Rows are points. The last column is the point's height on a tilted bowl or saddle (a function of degree 2), plus a little noise. Along how many of its main directions does it bend up, bend down or stay straight?
In the rows, 128 means zero.

Points (18 x 4)
array([[103, 141, 150, 116],
       [111, 135, 178, 110],
       [193,  98,  95,  88],
       [132, 158, 111, 104],
       [113, 138, 147, 120],
       [100, 171, 117,  92],
       [144, 159, 136, 104],
       [ 84, 157, 144, 101],
       [143,  72, 129, 124],
       [ 78, 107, 129, 119],
       [185,  95, 103,  98],
       [122, 133, 167, 117],
       [119, 146, 101, 109],
       [171, 138,  90,  91],
       [ 91, 119, 141, 124],
       [152, 188,  83,  54],
       [111, 159, 124, 106],
       [165, 173, 156,  79]])
Directions: 0 up, 3 down, 0 straight

Points (22 x 5)
array([[193, 122,  82, 113, 202],
       [117, 173, 114, 135, 104],
       [111, 174,  83,  94, 160],
       [103, 116, 171, 126, 100],
       [ 71, 150, 130,  79, 126],
       [ 95, 121, 119,  93, 119],
       [144,  69,  93, 129, 141],
       [146, 117, 127,  93, 128],
       [128, 126, 155, 160, 121],
       [111, 108,  92, 129, 127],
       [143, 124,  82, 109, 170],
       [ 74, 152, 166,  86, 100],
       [114, 102,  76, 139, 129],
       [117, 153, 152, 104, 106],
       [129, 213, 171, 104,  52],
       [122, 176, 157, 137,  97],
       [151, 116,  95, 146, 148],
       [173,  74, 116,  92, 149],
       [121, 137,  90, 153, 114],
       [150, 166, 149,  98,  97],
       [138, 113, 113, 131, 135],
       [110, 172, 141, 114, 106]])
Directions: 2 up, 2 down, 0 straight

Points (46 x 7)
array([[154, 183, 107, 133, 140, 133, 157],
       [140, 186, 215, 142, 143, 100, 124],
       [163, 150, 123, 137, 120,  99, 115],
       [120, 138, 120, 130, 129, 180, 153],
       [ 78, 110,  63, 153, 138, 109,  98],
       [120, 138, 115, 118, 107, 115, 116],
       [ 76, 104, 106, 149, 157, 110, 110],
       [111, 155, 133,  64, 100, 148, 126],
       [137, 138, 131, 137,  65, 138, 100],
       [ 82,  70, 188,  83, 132, 158, 227],
       [109, 164,  92, 101, 146, 141, 175],
       [156, 118, 171,  95,  89, 131,  86],
       [ 82, 130,  89, 162, 170, 143, 159],
       [127, 188, 142, 132, 106, 120, 124],
       [148, 150, 111,  39, 106, 137, 161],
       [132, 102,  85, 160, 105,  64,  81],
       [117, 117, 126,  80, 146, 120, 143],
       [111, 112, 180, 133, 148, 109, 118],
       [161, 144, 118, 136, 161, 156, 155],
       [ 96, 119, 138, 126, 161, 131, 140],
       [103,  97,  63, 103,  90, 109, 140],
       [104, 157,  98,  97, 142, 141, 171],
       [ 85, 106, 153,  85, 109, 117, 157],
       [151, 120, 152, 130,  56,  93, 117],
       [140, 123, 102, 145, 122,  88,  95],
       [127, 126, 153,  98,  95, 150, 104],
       [132,  72, 117, 145, 103, 143, 127],
       [ 83, 103, 142, 125, 111, 116, 144],
       [155, 167, 105, 121,  63,  90, 133],
       [140, 140, 168, 172, 119, 145, 138],
       [131, 121, 134, 138, 139, 129, 113],
       [109, 131,  87, 114, 134,  80, 118],
       [144, 142,  96,  81, 163,  78, 145],
       [143, 125,  71, 131, 138,  87,  96],
       [ 96, 148, 143, 151, 201,  59, 132],
       [111, 119, 167, 148,  87, 119, 133],
       [ 93, 138, 106, 127, 147,  75, 127],
       [102, 176, 142, 127, 134, 131, 151],
       [212,  88,  99, 165, 145,  81,  94],
       [ 97, 186, 164, 138, 178, 110, 198],
       [144, 107,  97, 124, 130,  88,  88],
       [124, 107, 189, 147, 169, 144, 146],
       [125, 111, 117, 128, 192,  86,  73],
       [154, 115, 120, 130, 134, 128, 108],
       [147,  79, 146,  94, 115,  77, 108],
       [111, 158, 164, 156, 119, 162, 147]])
Directions: 4 up, 1 down, 1 straight
